Each row of a before or after table is a point. The points were changed in one or more steps. Then noise was added and the rows were shuffled. The steps act on how far a point lies along the listed directions, d1 being the first. Name the steps. A step turns or swaps two directions, mirrors them in a line or flattens them onto one, adds a multiple of one to another, or multiplies one. Angles are multiples of 10 degrees, from the lower direction toward the higher: turns from -170 to 170, lines from 10 to 170 but not 90. Use the fewest steps. Two steps may share a direction if one is a turn and the other turns, adds or multiplies; they go together, in the order done. Otherwise the lowest direction goes first.
(in the rows, 128 means zero)

Directions:
(1): [174 163 148]
(2): [114 113 186]
(3): [ 90 176 132]
Before, 14 rows:
[[ 76  71 106]
 [106  92 113]
 [ 82 116 176]
 [102  58 106]
 [125 134 134]
 [125  92 139]
 [100 117 134]
 [ 44 102 140]
 [135 175 115]
 [118 144  63]
 [125  80 117]
 [140 123 102]
 [176 183 109]
 [117  79  61]]
After (14 x 3):
[[106 133 109]
 [138 159 167]
 [ 91 120 182]
 [109  85 110]
 [171 144 190]
 [ 57 148  75]
 [ 77  67 150]
 [ 62  96  98]
 [123 104 103]
 [111 156  69]
 [124 109 150]
 [132 136 124]
 [ 79  76  99]
 [ 95 101 116]]
Steps: turn d1 and d3 by -20 degrees; multiply d2 by -1

Directions:
(1): [174 115 117 124 170 145 192  91]
(2): [130 156 120 106  79 178 172 170]
(3): [146 159  74  61 143 116  98 123]
Before, 12 rows:
[[127 116 120 124 139 120 119 110]
 [122 124 128 125 123 132 134 137]
 [134 131 114 111 121 124 128 150]
 [128 110 132 145 134 115 121 104]
 [137 119 105 102 155  95  83 121]
 [213 104 124 126 200 161 249  68]
 [130 116 139 156 126 101 122 116]
 [112 130 134 120 117 135 137 138]
 [106 122 134 124 133 133 112 136]
 [113 138 121 114 117 129 134 125]
 [139 132  86  88 137 119 129 121]
 [132 143 120  96 138 134 139 129]]
After, 12 rows:
[[121 103 132 142 147 110 112 102]
 [121 140 122 103 114 144 147 141]
 [ 59 102 227 226  60 132 111 182]
 [121 109 129 141 144  93  90  97]
 [130 121 123 140 141  78  89 108]
 [132  99 135 152 129 134 174 120]
 [125 130 149 128 124 150 164 138]
 [120 137 123 117 115 141 155 126]
 [142 125 120 121 120 139 159 149]
 [123 123 120 111 151 133 121 123]
 [124 130 121 117 120 136 137 140]
 [151  76 137 154 194  90 121  81]]
Steps: turn d1 and d3 by -120 degrees; multiply d2 by 2

Directions:
(1): [ 44 130 139 139 105 190 147 139 166 132 110 162]
(2): [107 140 149 118 205  89 120 107 176 102 159 172]
(3): [ 87 184 148 124 131  87 132 193  78 160 145 132]
(4): [168 166 150 178  63 103 148 122 157 118 150 175]
Before, 10 rows:
[[ 65 204 171 143 117 100 129 187 108 161 135 171]
 [141 142 149 171 134 100 119 126 138 121 142 170]
 [201 114  97  97 120 130  96 100  93 123 105  76]
 [105 176 137 126 126 123 130 160 155 134 149 159]
 [112 128 134 153  83 137 127 148 117 140 110 158]
 [169  71  94 100 142 161 107  94 114 127  98  93]
 [ 93  64  81  91 151 162  93  84 136 101 107  84]
 [ 92 198 138 125 150  83 132 173 112 145 140 146]
 [195 106 111 170  32 148 129 101 143 139 113 105]
 [189  64 130 157  26 177 141  78 112 133  92 107]]
After, 10 rows:
[[ 87 187 133 137 103  64 112 171  86 134 165 132]
 [217  91 112 151  81 147 119  65 162 103 103 123]
 [130  90 113 142 119 177 117 118 119 130  96 115]
 [169 117 100 124 100 154 117 119 139 122 122 103]
 [ 77 180 151 116 155  94 124 175 108 151 144 160]
 [ 88 112 126  89 238 106  94 125 136 133 133 112]
 [172 122 100 159  79 152 142  83 168 102 115 127]
 [ 58 181 152 106 167 124 111 139 150 122 136 179]
 [160  97 122 122 146 111 105 113 130 121 126 133]
 [ 87 107 170  71 255  78 108 117 103 127 149 142]]
Steps: turn d1 and d2 by -160 degrees; turn d3 and d4 by 140 degrees

Directions:
(1): [138 100 171  66 143 150  93 139 136 167 169 173 136 152  75  91  78 134
 170 171]
(2): [170 144 102  94 111 185 134 184 160 168  68 124  79 160 152 116 155 107
 169  95]
(3): [158  85 117 117 155  96 158  85 186 126 146 122  60  80  71 105 135 107
 119  81]
(4): [144 149  92 122 118 161 106  94  74 108 126  80 137 179  34 163 127  92
 131 106]
Before:
[[130 151 114 103 143 177  88 136  88 137 126 134 164 173  83 139 101 137
  150 133]
 [135  94 133  80 147 163 124 179 165 182 113 169 102  94 157  90 110 130
  162 138]
 [118  87 135  95 154 135 112 126 143 128 160 164 131 138  81 105  96 113
  136 143]
 [104 164 137 139 112 145 129 168 108 149  89 147 150 136 240 136 130 143
  137 147]
 [145 149 112 118 109 180 131 165 147 133  77 118 121 151 127 103 167 123
  123 100]
 [127 142 140  77 102 203  96 161  93 161 100 132 177 197 133 119 112 124
  181 155]
 [148 119 124  99 129 140 143 124 153 117 131 132  94 131 111 131 135 124
  142 112]
 [134  76 165 100 141 125 125 109 170 140 165 171 119  81 131  78 100 152
  128 141]
 [169 124  67 105 128 160 122 130 127 140 124  95  86 157  80 137 161  95
  152  53]
 [107 131 141 146 122  89 127 124 135 103 155 125 163 109 136 135 126 132
  102 140]
 [105 134 129 130 107 144 119 163 108 125 112 124 164 141 196 143 142 130
  126 154]
 [ 89 150 159 180 114  86 130 145 100 108 140 152 177 107 208 136 102 170
  103 158]
 [119  97 174 110 159  99  96  99 151 133 181 164 144 110  92 117  86 160
  123 159]
 [127 134 151  87  82 198  76 192 107 196 111 161 156 178 165  84  98 153
  192 181]]
After:
[[ 88 138  71 215 131  86 184 122 129  84  76  89 121  30 237 165 184 133
   57  80]
 [ 96 155 123 142 100 155 118 122  68 112 102 103 197 163 157 154 134 133
  129 142]
 [ 95 131 134 140 108 130 116 151 100 116 126 123 176 135 194 146 137 134
  117 159]
 [122 164 135 155 100 130 138 190 125 137  90 147 135 132 230 130 126 151
  133 129]
 [ 98 125 146 149 132 118 121 101 111  93 151 127 176 116  94 113 132 148
   80 143]
 [130 119  85 132 128 143 149 145 155 113  94 121  98 134 141 129 156  98
  119  86]
 [142 127  86 174 109 125 182 126 176 104  66  99  77  61 223 126 190 128
   88  57]
 [138 137 132 107 113 136 122 166 158 141 123 133 132 137 142 120 131 120
  141 126]
 [132 155 110 104 141 179  89 139  90 138 124 133 163 173  85 138 101 136
  150 128]
 [ 83 177  87 225  64 121 141 139  70  96  73  81 171 114 250 159 176 156
   90 125]
 [135 119 126 120 131 117 150 104 142 100 147 126 109 115 112 140 135 128
  120 115]
 [162 149  96 134 121 145 140 157 180 141  62 110  76 127 181 142 172 126
  130  71]
 [132  86 126  95 155 113  89  77  99 129 218 134 145 142  12 122  95 122
  144 122]
 [ 77 166 136 182 117 105 141 130  86 113 109 133 178 108 248 159 135 152
   95 151]]
Steps: turn d1 and d2 by 150 degrees; add 1.5 times d4 to d1
